Each row of a before or after table is a point. One or more steps were done to the points. Then noise was added and the rows were shuffled. The steps act on columns, c1 being the first. What was done? A step turns or swaps two columns, mirrors them in a line or flattens them onto one, adds a multiple of one to another, or multiplies or shifts one. Angles are multiples of 10 degrees, from the lower column toward the higher: turns from -170 to 170, lines from 10 to 170 but not 90. Use the fewest steps. Two steps may share a column if one is a turn and the other turns, adds or multiplies; they go together, in the order done. Otherwise the lowest column goes first.
In the rows, zero is written as 100.

Before (14 x 2)
117; 127
116; 32
51; 59
140; 62
57; 80
91; 153
92; 146
31; 127
174; 73
152; 86
135; 86
132; 84
74; 162
67; 141
After (14 x 2)
115; 16
138; 136
105; 67
67; 131
52; 59
130; 134
89; 52
100; 58
127; 104
115; 145
44; 120
114; 54
141; 158
97; 177
Steps: turn c1 and c2 by -60 degrees

Before (14 x 3)
33; 66; 109
71; 52; 106
51; 68; 140
123; 142; 111
126; 71; 109
101; 102; 110
41; 75; 141
132; 139; 135
72; 111; 100
61; 90; 89
159; 101; 117
73; 95; 152
121; 130; 94
131; 139; 64
After (14 x 3)
92; 177; 77
92; 80; 79
98; 33; 87
109; 36; 119
112; 102; 133
106; 50; 116
115; 179; 139
107; 42; 119
100; 160; 100
98; 123; 91
98; 3; 96
115; 91; 139
106; 184; 118
104; 106; 109
Steps: flatten c1 and c3 onto the line at 70 degrees; multiply c2 by 2

Before (10 x 4)
164; 23; 129; 155
59; 120; 33; 121
152; 125; 92; 59
49; 165; 90; 87
77; 106; 126; 76
175; 108; 45; 170
87; 108; 53; 144
158; 82; 29; 111
51; 125; 127; 138
77; 146; 86; 70
After (10 x 4)
114; 120; 126; 89
116; 143; 49; 84
94; 74; 4; 109
63; 156; 145; 72
151; 15; 54; 142
60; 83; 20; 117
29; 114; 103; 92
100; 101; 150; 106
79; 145; 109; 66
55; 85; 91; 108
Steps: turn c1 and c3 by -60 degrees; flatten c2 and c4 onto the line at 150 degrees

Before (13 x 6)
79; 126; 76; 77; 138; 112
130; 53; 98; 111; 104; 75
82; 155; 69; 86; 112; 125
97; 46; 116; 91; 121; 59
112; 88; 41; 107; 133; 108
123; 126; 66; 115; 113; 49
82; 76; 84; 147; 120; 17
195; 95; 82; 117; 73; 122
162; 67; 94; 138; 122; 99
71; 184; 131; 33; 160; 147
136; 135; 105; 49; 15; 75
87; 73; 171; 73; 139; 60
109; 22; 96; 184; 111; 132
After (13 x 6)
119; 130; 111; 134; 113; 107
89; 82; 157; 131; 107; 109
88; 24; 117; 73; 113; 111
61; 53; 111; 90; 100; 95
42; 102; 132; 69; 116; 30
41; 70; 155; 27; 109; 158
113; 87; 138; 108; 106; 41
55; 94; 28; 83; 117; 69
181; 158; 43; 142; 120; 115
134; 73; 71; 140; 66; 65
149; 135; 115; 123; 115; 102
36; 86; 83; 104; 111; 78
130; 7; 125; 86; 89; 119
Steps: turn c2 and c6 by -20 degrees; turn c1 and c2 by -70 degrees; turn c3 and c4 by -150 degrees; multiply c5 by 0.4

Before (9 x 8)
70; 123; 115; 94; 100; 68; 84; 71
118; 56; 52; 89; 161; 94; 113; 160
61; 120; 5; 83; 82; 138; 123; 115
150; 121; 65; 157; 106; 58; 108; 46
111; 95; 120; 179; 46; 84; 122; 77
65; 99; 63; 70; 45; 47; 144; 63
162; 58; 116; 112; 69; 100; 93; 147
89; 150; 87; 83; 144; 102; 166; 89
136; 156; 96; 161; 119; 44; 123; 99
After (9 x 8)
77; 50; 108; 95; 87; 54; 91; 150
110; 78; 173; 61; 95; 83; 122; 78
109; 76; 76; 121; 89; 98; 142; 31
113; 164; 90; 112; 121; 116; 166; 97
99; 109; 92; 146; 98; 154; 121; 122
52; 80; 96; 128; 91; 86; 116; 142
142; 113; 156; 94; 108; 41; 111; 65
77; 158; 154; 83; 119; 49; 123; 77
106; 117; 92; 94; 107; 109; 85; 56
Steps: turn c1 and c6 by -60 degrees; turn c1 and c8 by 60 degrees; flatten c2 and c5 onto the line at 20 degrees; multiply c3 by 0.4; turn c3 and c4 by -110 degrees

Before (10 x 9)
109; 93; 72; 93; 93; 106; 118; 97; 115
116; 76; 69; 134; 129; 171; 100; 127; 81
34; 90; 151; 76; 131; 98; 87; 123; 109
105; 111; 67; 64; 121; 121; 83; 111; 49
102; 73; 96; 110; 129; 173; 8; 98; 95
87; 73; 84; 126; 134; 99; 102; 134; 27
43; 131; 93; 117; 130; 108; 118; 96; 27
108; 96; 58; 94; 145; 98; 109; 110; 91
120; 108; 97; 89; 132; 102; 110; 98; 66
96; 150; 77; 105; 107; 99; 111; 117; 80
After (10 x 9)
110; 108; 70; 113; 145; 101; 98; 107; 96
118; 99; 106; 130; 133; 101; 85; 89; 81
106; 114; 67; 97; 95; 106; 78; 94; 117
124; 121; 76; 85; 130; 172; 6; 120; 63
103; 64; 80; 111; 107; 100; 68; 121; 82
46; 101; 160; 111; 131; 98; 118; 145; 120
101; 123; 93; 127; 134; 99; 114; 140; 29
48; 84; 103; 134; 130; 107; 55; 114; 32
105; 82; 74; 158; 121; 120; 77; 106; 86
98; 80; 105; 94; 126; 175; 85; 99; 89
Steps: turn c1 and c8 by -20 degrees; turn c2 and c7 by -150 degrees; add -1.5 times c6 to c7; add 0.3 times c5 to c3; mirror c4 and c9 in the line at 110 degrees

Before (13 x 11)
103; 86; 78; 113; 78; 99; 108; 103; 70; 72; 131
91; 110; 93; 116; 112; 109; 101; 77; 77; 119; 75
94; 101; 118; 106; 114; 83; 70; 120; 110; 70; 77
94; 57; 73; 135; 94; 82; 97; 133; 101; 102; 115
97; 105; 87; 82; 116; 128; 84; 95; 114; 103; 77
90; 71; 92; 84; 116; 82; 117; 82; 114; 123; 115
105; 63; 105; 99; 71; 96; 99; 112; 89; 69; 88
58; 73; 70; 99; 101; 106; 69; 91; 121; 95; 126
88; 63; 122; 92; 114; 111; 114; 111; 78; 77; 97
93; 111; 122; 115; 105; 115; 73; 106; 101; 108; 90
99; 97; 93; 111; 115; 125; 62; 78; 97; 103; 89
94; 83; 81; 101; 92; 90; 63; 109; 68; 107; 113
114; 77; 117; 125; 123; 82; 117; 107; 100; 89; 103
After (13 x 11)
132; 18; 84; 101; 93; 100; 71; 90; 134; 128; 90
69; 115; 124; 113; 84; 104; 71; 105; 90; 73; 95
89; 104; 96; 82; 70; 110; 82; 93; 120; 78; 112
177; 21; 110; 88; 89; 112; 116; 112; 68; 150; 146
188; 29; 101; 98; 110; 74; 97; 115; 87; 161; 171
138; 76; 64; 113; 105; 76; 106; 102; 83; 186; 130
162; 37; 100; 86; 116; 118; 116; 82; 116; 57; 42
110; 95; 88; 111; 73; 109; 63; 78; 100; 88; 103
162; 68; 113; 127; 112; 124; 118; 107; 93; 127; 118
93; 94; 121; 107; 114; 115; 69; 123; 99; 153; 179
194; 15; 79; 136; 118; 96; 96; 131; 112; 105; 87
73; 111; 80; 114; 89; 110; 100; 77; 84; 42; 86
136; 62; 64; 98; 112; 95; 62; 108; 84; 94; 74
Steps: multiply c2 by 3; turn c1 and c2 by 50 degrees; turn c3 and c9 by -30 degrees; turn c5 and c6 by 100 degrees; multiply c10 by 3; turn c10 and c11 by -140 degrees

Before (8 x 12)
78; 179; 128; 99; 56; 140; 114; 124; 103; 78; 76; 68
170; 62; 111; 121; 135; 84; 90; 102; 105; 103; 102; 99
104; 62; 48; 43; 126; 144; 116; 102; 52; 76; 87; 123
124; 74; 108; 78; 130; 82; 69; 140; 138; 95; 179; 42
160; 85; 134; 76; 94; 47; 63; 73; 145; 49; 115; 111
95; 150; 120; 72; 100; 147; 86; 151; 122; 99; 130; 97
52; 148; 73; 154; 143; 147; 37; 101; 78; 92; 82; 84
102; 69; 120; 150; 121; 125; 77; 122; 70; 53; 195; 103
After (8 x 12)
128; 73; 131; 81; 58; 193; 119; 115; 114; 91; 80; 68
62; 152; 138; 41; 93; 59; 62; 46; 172; 95; 112; 111
98; 69; 47; 51; 126; 88; 118; 96; 75; 137; 89; 121
133; 45; 107; 83; 131; 66; 68; 68; 148; 115; 156; 40
109; 69; 70; 124; 142; 164; 38; 151; 66; 49; 85; 85
125; 68; 121; 83; 117; 85; 73; 92; 76; 36; 168; 103
90; 94; 109; 115; 137; 54; 84; 35; 94; 88; 100; 100
150; 81; 120; 83; 101; 164; 86; 94; 127; 120; 123; 96
Steps: turn c1 and c8 by -100 degrees; turn c2 and c6 by 60 degrees; add 1 times c12 to c2; turn c4 and c10 by -60 degrees; add -0.5 times c4 to c9; multiply c11 by 0.7

Before (12 x 14)
116; 92; 143; 101; 135; 93; 35; 125; 48; 107; 144; 127; 155; 103
142; 64; 42; 90; 121; 69; 76; 87; 55; 77; 74; 118; 122; 96
107; 73; 98; 105; 126; 97; 64; 127; 23; 85; 83; 38; 55; 175
174; 118; 138; 58; 145; 135; 64; 53; 116; 79; 35; 120; 70; 53
92; 101; 92; 62; 66; 78; 118; 125; 41; 62; 98; 132; 67; 125
92; 123; 85; 63; 129; 36; 79; 103; 100; 97; 121; 136; 90; 108
133; 92; 78; 76; 172; 138; 109; 76; 111; 94; 113; 89; 103; 127
141; 96; 103; 101; 111; 55; 92; 89; 84; 57; 144; 45; 99; 83
100; 171; 53; 130; 109; 89; 64; 102; 47; 83; 144; 115; 67; 57
121; 178; 107; 52; 69; 83; 137; 87; 94; 95; 153; 102; 60; 195
161; 75; 90; 119; 142; 46; 174; 33; 130; 82; 104; 63; 79; 120
127; 134; 102; 104; 137; 116; 68; 103; 139; 81; 77; 106; 87; 116
After (12 x 14)
112; 92; 110; 173; 112; 137; 123; 82; 113; 124; 132; 127; 103; 127
138; 128; 123; 130; 125; 84; 128; 103; 139; 110; 106; 117; 85; 116
81; 166; 149; 88; 132; 106; 82; 107; 49; 89; 146; 107; 63; 57
123; 74; 127; 118; 77; 80; 105; 126; 23; 93; 96; 156; 54; 176
136; 74; 53; 118; 111; 119; 24; 35; 130; 132; 133; 155; 75; 116
85; 177; 69; 103; 55; 109; 73; 87; 92; 114; 150; 59; 59; 191
113; 98; 108; 101; 76; 73; 60; 89; 79; 106; 173; 149; 98; 81
75; 93; 120; 122; 138; 30; 133; 125; 51; 120; 134; 96; 157; 105
87; 126; 125; 147; 115; 68; 48; 102; 104; 94; 115; 63; 90; 101
122; 101; 91; 101; 81; 100; 69; 124; 43; 74; 110; 45; 69; 125
193; 115; 104; 163; 111; 72; 160; 46; 115; 143; 89; 86; 68; 51
151; 61; 152; 120; 109; 113; 60; 86; 53; 118; 108; 87; 125; 95
Steps: turn c1 and c10 by 50 degrees; turn c1 and c11 by 40 degrees; turn c3 and c7 by 130 degrees; turn c6 and c7 by 60 degrees; turn c4 and c5 by -130 degrees; turn c5 and c12 by -140 degrees

Before (14 x 18)
15; 140; 68; 105; 66; 89; 102; 123; 103; 89; 75; 128; 60; 44; 99; 105; 36; 85
128; 96; 92; 135; 90; 51; 82; 74; 117; 110; 97; 99; 107; 101; 101; 142; 108; 139
125; 86; 151; 86; 127; 59; 46; 67; 80; 119; 92; 101; 99; 88; 125; 118; 100; 111
107; 66; 97; 136; 128; 112; 94; 148; 91; 98; 128; 42; 105; 132; 139; 67; 116; 117
40; 103; 26; 107; 109; 75; 101; 123; 127; 63; 33; 158; 57; 75; 82; 53; 27; 76
62; 78; 87; 101; 100; 46; 81; 60; 83; 73; 74; 79; 114; 91; 134; 127; 124; 94
84; 53; 100; 129; 59; 98; 79; 123; 72; 150; 92; 61; 108; 155; 128; 35; 140; 130
110; 60; 121; 114; 106; 73; 98; 102; 124; 143; 63; 58; 79; 90; 121; 127; 124; 83
107; 57; 132; 137; 83; 144; 113; 88; 118; 87; 108; 76; 108; 124; 102; 44; 123; 97
100; 49; 104; 76; 102; 122; 120; 116; 115; 148; 112; 63; 153; 131; 130; 68; 134; 137
12; 142; 62; 96; 100; 40; 71; 122; 156; 80; 76; 118; 64; 47; 65; 63; 77; 81
104; 91; 110; 109; 114; 86; 142; 100; 78; 130; 104; 85; 82; 118; 129; 64; 160; 126
118; 145; 46; 69; 87; 140; 81; 108; 124; 57; 57; 81; 54; 94; 55; 76; 72; 62
103; 103; 128; 87; 84; 65; 89; 107; 138; 93; 86; 100; 85; 138; 154; 115; 115; 102
After (14 x 18)
110; 94; 86; 105; 72; 90; 145; 102; 73; 134; 112; 97; 86; 120; 128; 64; 159; 114
124; 85; 78; 149; 90; 57; 43; 38; 66; 123; 90; 97; 93; 88; 125; 112; 100; 127
106; 59; 73; 111; 118; 70; 90; 107; 131; 139; 63; 72; 79; 84; 122; 128; 128; 104
112; 139; 162; 80; 142; 138; 81; 109; 138; 61; 68; 86; 60; 95; 47; 76; 70; 82
35; 96; 137; 46; 124; 77; 96; 143; 136; 62; 32; 135; 57; 75; 87; 49; 27; 109
108; 69; 76; 65; 84; 113; 88; 196; 88; 101; 131; 63; 103; 134; 138; 69; 114; 126
11; 149; 130; 73; 122; 35; 70; 148; 186; 78; 78; 109; 71; 51; 63; 61; 74; 99
11; 142; 117; 74; 116; 93; 100; 150; 113; 92; 79; 125; 57; 49; 106; 105; 38; 64
97; 105; 92; 136; 97; 67; 84; 110; 160; 96; 82; 90; 77; 139; 158; 117; 118; 89
139; 91; 79; 80; 56; 53; 89; 51; 131; 108; 97; 102; 103; 112; 100; 135; 111; 89
103; 52; 110; 121; 60; 121; 123; 135; 125; 152; 114; 76; 157; 126; 134; 67; 129; 103
73; 77; 107; 88; 103; 40; 83; 13; 76; 74; 76; 85; 119; 88; 136; 127; 122; 97
103; 52; 47; 99; 108; 145; 118; 76; 131; 87; 115; 88; 109; 126; 100; 45; 123; 88
84; 50; 77; 78; 70; 96; 84; 148; 57; 146; 92; 75; 108; 159; 126; 37; 144; 63
Steps: turn c3 and c4 by 130 degrees; turn c5 and c18 by 90 degrees; multiply c8 by 2; multiply c9 by 1.6; multiply c12 by 0.7
